Rows are points. The window is the flat piece filled in between its corners: a triangle in 3 columns, a solid with four corners in 4, and so on. A path goes straight from each point to the next, and from the last back to the first. List the points from which the path goes on through the window.

Window, 3 rows:
[[-0.2 -1.4  2.2]
 [ 3.8  1.5 -4.8]
 [ 0.7  3.2  7.2]]
Path:
(1): [ 1.5  2.9 -2.9]
(2): [ 0.4  2.0 -6.1]
(3): [ 6.6  1.0 -0.2]
(4): [ 1.9 -1.8  3.6]
(5): [-3.1  0.4  4.1]
(6): [-5.1  1.8  6.4]
(7): [ 4.4 -2.1  6.6]
(8): [ 5.3 -1.1  2.7]
Through the window after points: 2, 8

Window (4 x 4):
[[-2.8  2.2  1.5 -3.0]
 [-4.4 -6.1 -7.3 -0.6]
 [ 4.1  7.1  1.8  0.5]
 [ 3.4  2.4  3.8 -2.7]]
Path:
(1): [-3.0  0.0 -2.4 -9.6]
(2): [ 5.5  5.4  0.0 -4.0]
(3): [ 0.3 -0.2  3.4  1.7]
(4): [-1.2  3.7  0.7  6.4]
(5): [ 0.5  1.7 -2.0 -2.5]
(6): [ 2.9 -2.3 -1.9 -6.2]
(7): [-4.1  3.9  2.9  0.3]
(8): [-2.1  2.7  2.9  2.0]
Through the window after points: 6, 8

Window (8 x 8):
[[  5.0   3.2  -0.3   5.8   6.7   4.0  -0.6  -2.1]
 [  6.4   0.9   1.9  -0.5  -1.7   1.7   3.7  -2.1]
 [ -2.7   5.8   4.1  -3.9  -5.0  -3.8  -0.6  -3.9]
 [  4.4   1.9 -11.3   4.7   9.3   7.1  -0.7  -8.0]
 [ -2.1  -0.2   4.9  -1.4  -5.2   1.9  -2.1  -2.9]
 [  1.0  -0.1  -2.0  -7.6  -0.6  -1.0   0.8   7.0]
 [  3.9  -3.6  -0.3  -6.7   2.9  -3.8  -1.0   1.9]
 [ -0.5  -1.4   3.5  -0.4   0.8  -0.9   5.7   0.1]]
Path:
(1): [-5.1  3.9  4.4 -9.5  0.2 -0.2  0.1 -6.5]
(2): [ 1.8  1.6  5.6 -2.4  4.0  1.8  1.2 -1.8]
(3): [ 3.6  1.9 -1.2  2.1  0.1  0.8  1.3 -1.6]
(4): [ 0.4  0.5 -1.1  0.6 -0.1 -2.5 -1.0  0.0]
(5): [-1.8  3.1  2.1 -5.4 -0.4  2.6  1.0 -3.3]
(6): [ 6.8  0.3 -2.6 -3.3  8.2  2.3 -1.0 -3.8]
(7): [ 1.3 -2.2 -5.8  1.7  2.6  1.7  1.3  0.2]
(8): [ 4.9 -1.3 -1.9  3.7 -5.2 -0.4  0.0  2.5]
Through the window after points: 2

Window, 9 rows:
[[-4.9  4.7  1.8 -0.3  0.1 -2.2 -2.2 -2.8 -8.9]
 [-0.6 -8.9  6.2 -2.2  1.9 -4.1  1.2  4.4  1.9]
 [-0.7 -8.1 -1.7  6.3  3.4 -5.5  0.3  3.6  7.1]
 [-2.2  2.7  0.2 -2.7 -6.7 -2.1 -4.9 -5.0 -5.8]
 [-2.3  5.9 -1.8 -4.7 -0.9 -5.5 -0.1 -6.9 -4.5]
 [ 2.8  0.9 -3.4  1.0  4.5 -0.3 -4.9 -5.9 -0.4]
 [ 1.2 -7.4 -4.5  0.5  2.9 -1.9  1.5  5.6  1.3]
 [ 0.4  5.2 -1.8  1.3 -0.8  2.5  1.4 -5.8 -0.9]
 [-7.0 -3.2  2.0 -4.8  0.7 -2.0 -3.0  4.0  2.3]]
Path:
(1): [-4.7 -1.8  0.3 -1.6 -0.1 -3.8 -3.8 -6.3 -4.8]
(2): [ 2.4  6.2 -0.3 -3.9 -3.0 -0.5  1.0  0.2 -1.2]
(3): [ 4.7  5.7  3.0 -3.7  1.2 -1.3 -0.7  3.4 -2.0]
(4): [ -4.8   0.1  -4.7   3.7  -1.3   1.7  -0.2 -10.2  -1.0]
(5): [-5.5 -6.2  0.6 -0.2  1.6  2.7  0.2 -2.6 -2.6]
(6): [-0.5  2.3  0.2 -1.8  0.4 -5.6 -1.9  3.2 -1.3]
(7): [-3.5  1.7  1.4 -0.4 -0.6 -2.3 -0.9  2.7  1.8]
(8): [-3.0 -6.2 -1.0 -1.0  0.1 -2.5 -0.8 -5.0 -7.7]
(9): [-7.2 -6.1 -5.4 -3.3  3.1 -0.5 -2.9 -3.6 -2.1]
(10): [ 3.3  5.1  1.5  2.1 -1.7 -2.6 -1.6  0.5  0.1]
(11): [ 7.0  4.9 -2.9  3.3 -1.2 -5.2 -4.1 -2.2 -0.2]
(12): [-4.1 -4.1 -1.1 -0.6  5.1  1.9 -0.9 -4.0  0.4]
Through the window after points: 3, 5, 11
